Each row is a point. Each copy is the shape, with its points in the same order, turned, moved and blurred by noise. Some copies are also mirrored. Which?

Shape (6 x 3)
[[ 0.25  0.07 -0.21]
 [-0.09  0.17  0.18]
 [ 0.17  0.12  0.10]
 [ 0.24 -0.18 -0.08]
 [ 0.25 -0.60 -0.42]
 [-0.27  0.59  0.13]]
Copy 1 (6 x 3)
[[ 0.06  0.23 -0.25]
 [-0.20  0.01  0.08]
 [ 0.08  0.10  0.03]
 [ 0.15 -0.06 -0.30]
 [ 0.15 -0.24 -0.81]
 [-0.44  0.39  0.31]]
Copy 1 is: only turned
Copy 2 (6 x 3)
[[ 0.30 -0.22 -0.01]
 [-0.01 -0.04  0.36]
 [ 0.28 -0.12  0.31]
 [ 0.39  0.00 -0.04]
 [ 0.45  0.16 -0.55]
 [-0.29 -0.33  0.54]]
Copy 2 is: mirrored
Copy 3 (6 x 3)
[[-0.21  0.20 -0.09]
 [-0.15  0.06  0.35]
 [-0.39  0.18  0.07]
 [-0.26 -0.04 -0.21]
 [ 0.05 -0.25 -0.60]
 [-0.03  0.34  0.65]]
Copy 3 is: mirrored

Shape (8 x 4)
[[ 0.30  0.37  0.02  0.07]
 [-0.84 -0.18 -0.15 -0.26]
 [-0.06 -0.19 -0.03 -0.06]
 [ 0.17  0.30  0.16  0.10]
 [ 0.36  0.03  0.06 -0.04]
 [-0.12 -0.02 -0.61  0.08]
 [ 0.23  0.16  0.10 -0.17]
 [ 0.58  0.39 -0.12 -0.18]]
Copy 1 (8 x 4)
[[ 0.29  0.34  0.32 -0.18]
 [-0.90  0.24 -0.17  0.18]
 [-0.12  0.05 -0.11 -0.02]
 [ 0.19  0.24  0.33 -0.02]
 [ 0.27  0.06  0.11 -0.24]
 [-0.11  0.58 -0.39 -0.12]
 [ 0.07  0.10  0.25 -0.26]
 [ 0.37  0.33  0.30 -0.56]]
Copy 1 is: only turned
Copy 2 (8 x 4)
[[ 0.45  0.09 -0.02 -0.24]
 [-0.73  0.42  0.10  0.28]
 [-0.11 -0.08 -0.08  0.07]
 [ 0.41  0.08  0.16 -0.08]
 [ 0.28 -0.23 -0.03 -0.20]
 [-0.12  0.32 -0.55 -0.07]
 [ 0.18 -0.07  0.11 -0.27]
 [ 0.45 -0.03 -0.08 -0.60]]
Copy 2 is: only turned

Shape (14 x 8)
[[ 0.11  0.40 -0.32 -0.32  0.35 -0.11  0.80  0.59]
 [ 0.10 -0.11 -0.16 -0.24  0.22  0.23 -0.29  0.00]
 [ 0.49 -0.27 -0.24  0.01 -0.04  0.54 -0.13  0.12]
 [ 0.30 -0.08 -0.08 -0.29  0.12  0.23  0.05 -0.28]
 [-0.26  0.35  0.24  0.05  0.01 -0.06  0.42  0.42]
 [ 0.24  0.00  0.46 -0.04  0.15 -0.34  0.19  0.28]
 [ 0.41 -0.15  0.04 -0.02 -0.09  0.22  0.02 -0.35]
 [-0.17  0.26  0.34  0.18  0.30 -0.12  0.35  0.13]
 [ 0.43  0.01 -0.05 -0.31 -0.13  0.26 -0.10 -0.10]
 [-0.22  0.10 -0.14 -0.25  0.18 -0.48  0.76  0.60]
 [ 0.39 -0.45 -0.01 -0.40 -0.04  0.45  0.29 -0.13]
 [ 0.26 -0.36 -0.14 -0.07  0.22  0.22  0.19 -0.07]
 [-0.19  0.12  0.66 -0.17  0.18  0.00  0.18  0.26]
 [-0.22 -0.09  0.40 -0.06 -0.23 -0.28  0.28  0.04]]
Copy 1 (14 x 8)
[[-0.71  0.32 -0.15 -0.04 -0.07  0.20  0.24  0.86]
 [-0.06 -0.02  0.20 -0.50  0.20  0.05 -0.27  0.01]
 [-0.05 -0.32 -0.02 -0.58 -0.01  0.40 -0.59  0.14]
 [-0.02  0.08 -0.17 -0.52  0.27  0.26 -0.13 -0.07]
 [-0.39  0.20  0.19  0.45  0.00  0.33  0.15  0.21]
 [ 0.09 -0.26  0.11  0.06  0.07  0.30  0.44  0.26]
 [ 0.08 -0.18 -0.31 -0.38  0.22  0.40 -0.19 -0.17]
 [-0.40 -0.03  0.20  0.24  0.34  0.28  0.34  0.06]
 [ 0.22  0.08 -0.16 -0.38  0.13  0.31 -0.33  0.08]
 [-0.63  0.24 -0.07  0.13 -0.31  0.01  0.62  0.52]
 [-0.02 -0.04 -0.20 -0.75 -0.12  0.64 -0.12 -0.01]
 [-0.28 -0.26 -0.12 -0.55  0.07  0.31 -0.08  0.02]
 [-0.08  0.13  0.50  0.15  0.11  0.49  0.36  0.03]
 [-0.03  0.05  0.07  0.19 -0.14  0.26  0.36 -0.26]]
Copy 1 is: only turned
Copy 2 (14 x 8)
[[ 0.23  0.21 -0.06 -0.52  0.80 -0.38  0.54  0.30]
 [ 0.23 -0.12 -0.10 -0.12 -0.19  0.10  0.12 -0.17]
 [ 0.35 -0.18 -0.17 -0.15 -0.30  0.53  0.34  0.20]
 [ 0.31 -0.17  0.20 -0.13  0.03  0.35  0.21 -0.14]
 [-0.41  0.54 -0.16 -0.22  0.41 -0.07  0.17  0.17]
 [-0.45  0.01  0.25 -0.32  0.05 -0.13 -0.04  0.44]
 [ 0.15 -0.01  0.32  0.06 -0.17  0.48  0.23  0.06]
 [-0.54  0.17 -0.06 -0.17  0.47  0.08  0.17  0.02]
 [ 0.37  0.04  0.19 -0.20 -0.30  0.24  0.19  0.06]
 [ 0.02  0.31 -0.10 -0.36  0.76 -0.46 -0.02  0.53]
 [ 0.61 -0.08  0.18 -0.30  0.11  0.62  0.06  0.15]
 [ 0.24 -0.34 -0.02 -0.10  0.18  0.39  0.04  0.16]
 [-0.56  0.29  0.11 -0.45  0.12  0.09 -0.12  0.01]
 [-0.27  0.34  0.18  0.00  0.18  0.07 -0.27  0.33]]
Copy 2 is: mirrored
